Every row gives one point. Examples show where two turns around zero, p and q, send a point. Where does a point land after both, in the order given? Backwards means that the second turn is done in reverse. Each puzzle has new turns, and all numbers are rounded.
In the rows, zero is written as 128.

Turn p:
[141 126] -> [122 140]
[ 60 125] -> [169  74]
[140 141] -> [110 131]
[148 115] -> [127 152]
[151 133] -> [111 144]
Turn q:
[157  89] -> [134  80]
[109 136] -> [116 144]
[119 158] -> [135 158]
Where do these land?
q, then p: [130 133] -> [123 130]
q, then p: [160 164] -> [ 90 157]
p, then q backwards: [124  86] -> [150 164]
p, then q backwards: [ 98 130] -> [154 113]

Turn p:
[141 124 159] -> [114 114 156]
[113  75 140] -> [126  73 114]
[140 142 107] -> [147 149 127]
[118 171 106] -> [125 175 115]
Turn q:
[165 102 149] -> [143 120 175]
[110 126 114] -> [111 123 113]
[154  99 108] -> [130  89 149]
[112 127 134] -> [115 139 125]
[100 186 135] -> [141 169  79]
Where do these land?
p, then q backwards: [115 113 110] -> [128 146 108]
q, then p: [120 142 197] -> [ 94 181 160]
q, then p backwards: [151 168 113] -> [133 107  85]
p, then q: [118 130 132] -> [120 128 121]
q, then p backwards: [104 105 109] -> [101 122 155]
q, then p: [159 110 107] -> [136  89 140]

Turn p:
[128 129 121 161 125 116] -> [127 137 112 154 113 135]
[126 150 116 166 168 169] -> [161 125 103 171 163 103]
[127 106 117 136  95 151] -> [132 125  96 106 105 112]
[133 177 131 140 117 142] -> [130 122  97 134 162 155]
[ 71  67 120 123 121  97] -> [ 89 175 150 118  84  85]
[148 155  97 116 145 125] -> [166 140 137 128 146 152]
[169 119 169  84 134 118] -> [121  77 174 105 127 145]
[122 121 153  98 120 105] -> [ 98 123 156 108 125 137]
Turn q:
[135  96 122 118 150  95] -> [130 150 130  99 134  91]
[107 116 172 180 149  99] -> [134 128 141 165  88  70]
[120  98 127 169 138 123] -> [103 134 111 141 109  92]
[141 126 103 106 101 106] -> [152 141 101 102 142 140]
[150  90 169 108 168 131] -> [117 127 168 126 169  81]
[148 157 104 151 112 150] -> [116 145 109 154 126 168]
[127 166  85 112 128 154] -> [113 137 130 112 122 188]
[105 141 114 106  88 144] -> [140  94 107 113 126 164]
[120 161 156 102 118 151] -> [146  96 156 140 138 158]
Where do these land?
q, then p: [153 119 106 111  86 119] -> [182 139 140 126 140 126]
q, then p: [107 115 127 168 155 153] -> [ 84 159 106 130 116 119]
q, then p: [131  97 173  93 157 165] -> [ 90 117 181 157 121  94]
q, then p backwards: [157  96 110 159 157 136] -> [ 67 127 139 140 125 121]
p, then q: [101 170  99 115 148  95] -> [119 133 178 162 114 161]
p, then q backwards: [142 124 118 129 143 114] -> [127 151 140 129 132 122]
p, then q: [130 175 129 161  96 152] -> [ 75 151 116 102 117 152]
q, then p: [136 148 146 127  96 113] -> [160 106 119 141 112 136]
q, then p: [ 93 108 143  89 113 104] -> [137 111 171  99  96 135]

Turn p:
[101 138 166 121  94 126 126 146] -> [121 137 174  98 139 142 126 109]
[121  90 129 108 143 163  92 127] -> [137 163  99 124 131 156  88 131]
[150 148 144 164 138 151 173 115] -> [128 101 123 149 164 144 177 138]
[127 140 120 174 115 142 111  92] -> [109  89 102 135 127 153 134  96]
[115 126  99 150 135  86 103 107] -> [110 111  97 115  94  97 125 105]
[162 143 151  97 130  83 116 111] -> [151 141 144 150 135  78 125  92]
[136  99 139 117 122 140 136 153] -> [157 139 135 112 138 139 118 149]
[128 165  92 138 107 146 156 159] -> [106  89 161 143 116 139 132 169]
[120 111 133 107 117 142 134 115] -> [143 150 133 130 117 150 130 124]
[120 119 106 105 180 100 134 154] -> [117 159 111 123 118  81 125 168]
Turn q:
[151 146 144 143 129 104  99 111] -> [136 129 112 126 161 102  96 129]
[110 145 139 140 135 129 105 111] -> [111 118 133 131 139 120 101 148]
[103  71 111 140  54 131 156 100] -> [176 114 112 196 102 171 151 157]
[128 135 134 129 143 150 121 103] -> [112 138 143 128 147 143 113 137]
[131 137 118  31 144 122 114 133] -> [104 190  95  73 100 130 144 153]
[159 138  93 143 120 115 126 158] -> [161 105 123  98 141 115 151 112]
[117 139 117 114 140 151 140 128] -> [106 131 141 116 126 144 145 135]
[121 122 137 144 134  99 169 114] -> [112 113 101 159 128 137 131  97]
[111 134 137 148 141 149 110 199] -> [129 105 182 105  95  88 133 116]
[142 133 143 128 121 141 158 117] -> [120 143 132 151 145 133 147 117]
[135 108 135 148 148 118 109 133] -> [141 122 135 123 123 125  95 108]
Where do these land?
q, then p: [137 166 136 116 102 116 106 114] -> [113 127 127 119 124  84 122 158]
p, then q: [115 112 149 153 112 112 136 111] -> [119 156 112 135 133 158 144 129]
p, then q: [136 103 148 108 114 140 149 194] -> [123 174 149  97 120  80 130 102]
p, then q: [111 154 139 127 192 137 117 123] -> [ 84  74 121 108 118 130 125 132]
q, then p backwards: [130 123  93 110 116 147 193 118] -> [107 131 141 150 126 160 175  83]
q, then p backwards: [116 119 137 152 204 119 105 119] -> [104 142 131 136  96 133  56 145]
q, then p: [122 100 114 140 114 165 150 143] -> [154 119 138 129 161 159 151 125]
p, then q backwards: [142 157 101 115 121 105 112 141] -> [100 132 160 151 128 123 112 145]
q, then p backwards: [148 104 139 131 129 137 117  99] -> [140 116 143 102 127 156 113 129]
p, then q backwards: [143 159 142 134 105 116 115 150] -> [128 144 137 169 144 142 117 139]
q, then p: [108 112 110 121  99 114 108  98] -> [134 100 127 124 130 134  92 162]
